Each row of a before or after table is a point. The points were changed in one or more steps. Then noise was added and the rows were shuffled. The steps act on columns, c1 being the first. Write out the steps. A step turns or swaps two columns, mirrors them in a line or flattens them onto one, adds a multiple of one to another, or multiplies or shifts one. Angles are multiples of 10 degrees, from the lower column toward the higher: turns from -170 to 170, lines from 10 to 170 but not 90. Use the fewest steps. Two steps may share a column if one is a turn and the other turns, adds or multiplies; they go together, in the order done. Otherwise the lowest column goes first.
In the rows, zero is written as 128.

Before, 13 rows:
[[148 141]
 [139 126]
 [159 125]
 [112 147]
 [128 102]
 [169 146]
 [164  93]
 [144  96]
 [120 141]
 [176 121]
 [122  88]
 [139 136]
 [136  98]]
After:
[[150  31]
 [142 150]
 [128  49]
 [175  22]
 [120   8]
 [191 107]
 [153 166]
 [138  37]
 [167 117]
 [106 185]
 [181 183]
 [144 122]
 [119 166]]
Steps: multiply c1 by 1.3; multiply c2 by 3

Before (9 x 3):
[[125 139 129]
 [132 150 137]
 [ 92  12 122]
 [126 145 158]
 [121 111 152]
 [131 144 105]
 [135 127 112]
 [180 160 172]
 [118  71  50]]
After, 9 rows:
[[111 129  98]
 [107 128 141]
 [129 136 108]
 [248 114 121]
 [112 124 166]
 [186 130  28]
 [118 121 128]
 [145 125 158]
 [ 86 172 187]]
Steps: turn c1 and c2 by 100 degrees; multiply c3 by 1.3

Before:
[[132 176 149  59 193 184]
 [ 97 193 116 115 108 168]
 [ 87 118 142  83 182 186]
 [130 142 108  69  73  46]
 [127 143  61 144 125  42]
 [137 176 112  92  93 172]
 [112 109 125  69 160 192]
 [131 128 122 103 116  66]
 [179  91 100  93 113  87]
 [ 84 135  94  49 189 184]
 [147 177  92 116  66 136]
 [162 136  91 108 143  57]
 [149 103 122 131 118  42]
 [ 90 111 160  74 208 179]]
After:
[[133 107 139 210 194  71]
 [133 136 100 150 116 187]
 [148  86 164 157  63 138]
 [162 128 124 149 142 208]
 [ 89 163 124 172 206  68]
 [ 85 148 187 204 187  97]
 [180 173 131 147 116 177]
 [136  95 164 177  93  99]
 [ 96  75 158 163 109 100]
 [148 151  92 118 117 205]
 [114 167 165 177 159  73]
 [130 136 106 188  72 208]
 [ 86 152 147 167 183  69]
 [127 105 146 117 123 233]]
Steps: turn c2 and c4 by 160 degrees; turn c3 and c6 by -150 degrees

Before (10 x 8):
[[137 111 141 134 136 117 133 136]
 [116 131 131 135 107 144 119 140]
 [123 107 136 129 121 132 131 137]
 [115 123 127 133 108 116 121 139]
 [135 133 123 130 113 115 143 129]
 [136 130 138 128 131 126 131 116]
 [118 122 121 128 111 129 123 131]
 [131 128 121 127 147 133 120 138]
 [111 128 134 119 139 123 128 139]
 [116 129 158  88 113 114 120 138]]
After:
[[109 131 126 149 113 144 133 141]
 [111 127 131   7 116 115 129 139]
 [140 112 128 147 135 116 131 137]
 [122 129 129 100 132 124 108 141]
 [119 107 127 131 128 134 129 137]
 [137 131 129 127 132 126 133 115]
 [123 133 128 135 137 117 147 129]
 [108 121 128 144 114 117 131 139]
 [112 123 126 127 117 128 131 131]
 [142 128 129 125 127 134 113 140]]
Steps: turn c5 and c7 by -70 degrees; turn c1 and c7 by 40 degrees; multiply c3 by 0; multiply c4 by 3

Before, 10 rows:
[[138 115 159 106 189 101 118 177  79]
 [118 183 140 150 158  76 124 163 102]
 [189 157 179 150 137 126 148 173  94]
 [124 130  84  77 122 140 161  85 144]
 [ 92  91  64 135 139 163 175 128 174]
 [ 81 152  83  78 156 206 162 123 190]
 [ 98 144  50  97 160 180 211 126 117]
 [ 28 118  91  65  89 174 202 140 161]
 [155 147 168 121 193  76 185 156 131]
 [ 54 121  95 117 143 213 197  56 148]]
After (10 x 9):
[[176 156 142 102 181 103 119 136 181]
 [169 159 171 152 122 125 146 186 183]
 [129 165 105  79 143 211 163  80  48]
 [159 191 136 148 113  78 126 117 154]
 [122 161  52 102 143 178 208  97 116]
 [155 181 167 125 162  72 187 154 142]
 [128  99  87 140 161 167 177  90  53]
 [ 84 127  91  79 125 148 165 121  98]
 [140  96 105  68 108 169 203  27  83]
 [ 56 137 100 117 140 217 193  53  94]]
Steps: swap c1 and c8; turn c2 and c5 by -40 degrees; mirror c3 and c9 in the line at 10 degrees
